Rows are points. Before rounding, the points of a table are all equally far from one centre. They may lie mostly on one side of it. Write the centre, to within rounding.

Points (8 x 3)
.04 -.15 .25

-.43 .01 .37

-.47 .03 .33

-.45 .26 .37

.05 .12 .44

-.08 -.23 .09

-.53 .21 .27

.15 -.09 .15
Centre: -.17 .16 .10

Points (16 x 11)
-.05 .18 -.47 -.74 -.08 -.14 .08 .00 .24 -.18 -.10

-.19 .16 -.09 -.74 .03 -.35 .37 .31 -.13 -.08 -.01

-.56 .23 -.15 -.37 -.19 .00 .19 .31 -.03 .04 -.35

-.34 .32 -.37 -.65 -.26 -.03 .04 .23 .26 .15 .20

-.09 .36 -.10 -.62 -.02 -.15 .11 .35 -.21 -.08 -.20

-.11 .13 -.39 -.36 -.22 -.01 .18 .31 .52 -.22 -.05

-.32 .10 -.20 -.07 -.30 .06 .26 .48 .06 .01 .04

-.50 .06 -.40 -.16 .21 .02 .40 .13 .24 -.02 -.23

-.20 .15 -.07 -.60 -.33 -.08 .29 .01 .03 -.24 .22

-.48 -.15 -.10 -.63 -.21 .05 .26 .26 .29 -.06 -.39

-.50 -.06 -.30 -.27 .03 -.22 .18 .51 .05 -.22 .16

-.26 .13 -.26 -.34 -.04 -.29 .30 .64 .41 .04 -.16

-.23 .15 -.47 -.29 .05 -.32 .03 .40 .04 -.28 .07

-.41 .27 -.09 -.24 -.19 .11 -.23 .47 .32 .08 -.22

-.20 .26 -.49 -.40 -.29 -.08 -.01 .36 .07 .04 .12

.17 .11 -.39 -.29 -.28 -.12 .17 .10 .03 .32 -.06
Centre: -.20 -.01 -.03 -.37 .05 -.13 .05 .13 .20 .08 -.02

Points (24 x 20)
-.19 .08 .18 -.06 -.29 -.02 -.14 -.17 -.49 .13 .60 -.26 -.28 .15 -.54
 .13 .21 .35 .19 -.22

.08 -.01 .15 .05 -.48 .12 -.08 -.36 -.28 .22 .40 -.12 .03 .19 -.06 .28
 -.11 .50 .08 .23

-.06 .18 .28 -.07 -.32 -.01 -.29 -.12 -.55 -.18 .42 -.01 .01 .21 -.13
 .28 -.15 .54 .16 -.19

.01 -.12 .17 -.06 -.13 -.23 -.19 -.17 -.23 .38 .44 -.21 .11 .02 -.50 .36
 -.24 .58 .10 -.33

-.12 .11 .53 .11 -.29 -.04 -.20 -.20 -.42 .18 .30 .02 .17 .12 -.21 .27
 -.12 .56 .19 .15

-.07 .03 .22 -.06 -.39 -.19 -.35 -.17 -.20 -.02 .35 -.06 .04 .33 -.68
 .26 .03 .66 .25 .24

.18 -.27 -.12 .04 -.19 -.23 -.10 -.36 -.37 .09 .45 -.38 .22 .09 -.46 .15
 -.07 .65 -.02 .11

.01 -.05 .52 -.19 -.38 -.46 -.06 -.06 -.42 .05 .42 -.40 .11 .17 -.39 .15
 -.30 .63 -.04 .15

.14 .05 .20 .08 -.45 -.20 -.28 -.25 -.50 .13 .51 -.21 -.01 -.06 -.24 .25
 .05 .60 .02 -.12

.11 -.22 .38 .05 -.53 -.17 -.04 -.32 -.41 .18 .26 -.28 -.02 .20 -.37 .05
 -.01 .58 .14 .19

.14 -.04 .21 .06 -.46 -.23 .03 -.25 -.50 -.05 .24 -.19 .13 .18 -.26 .41
 -.08 .41 .21 .10

.20 -.46 .09 -.18 -.48 -.34 -.14 -.09 -.42 .26 .19 -.37 .05 .21 -.18 .18
 .06 .45 .03 .08

.31 -.07 .27 -.08 -.50 -.30 -.22 -.17 -.48 .22 .44 -.10 -.03 .08 -.42
 .41 -.16 .21 .10 .23

.14 -.08 .14 -.12 -.31 -.09 -.05 -.14 -.53 .18 .18 -.47 .29 .09 -.14 .07
 .08 .25 .28 .01

-.07 .04 .16 -.03 -.42 -.32 -.40 -.15 -.64 .25 .12 -.21 .15 .02 -.25 .16
 .09 .51 .10 .11

-.07 .07 .32 .12 -.24 -.20 -.14 -.06 -.62 .00 .57 -.24 .06 -.02 -.66 .06
 -.14 .55 .03 .35

.10 -.14 .23 -.22 -.34 -.01 -.10 .05 -.34 .09 .48 .15 -.22 -.06 -.07 .52
 .04 .52 -.11 .43

-.07 -.22 .09 -.05 -.17 .05 -.06 -.11 -.43 .16 .66 -.27 .23 .04 -.34 .34
 .03 .60 .10 -.05

.16 -.02 -.02 .04 -.28 -.39 -.21 -.20 -.50 .11 .49 -.38 .09 .13 -.15 .33
 -.28 .44 .16 .04

.07 -.09 .39 -.11 -.47 -.06 -.21 .14 -.55 .05 .22 -.05 -.24 -.04 -.16
 .36 -.21 .49 .12 .25

.17 .00 .30 -.04 -.35 -.22 -.34 .04 -.23 -.05 .32 -.05 .41 -.14 -.19 .30
 -.11 .65 .11 -.04

-.01 -.01 .29 -.29 -.24 -.23 .05 -.10 -.48 .23 .36 -.27 .35 .22 -.47 .36
 -.14 .43 .28 .16

-.18 -.19 .34 .07 -.50 -.24 .02 -.04 -.30 .17 .61 -.12 .24 .27 -.20 .08
 -.06 .62 -.15 -.24

.00 -.15 .19 -.09 -.23 -.42 -.19 -.31 -.16 .04 .54 -.47 .16 -.09 -.20
 .30 .19 .46 .03 .02
Centre: -.01 -.02 .07 -.18 -.10 -.25 -.03 .04 -.18 .06 .33 .06 -.05 .08 -.30
 -.08 -.05 .31 -.05 .08
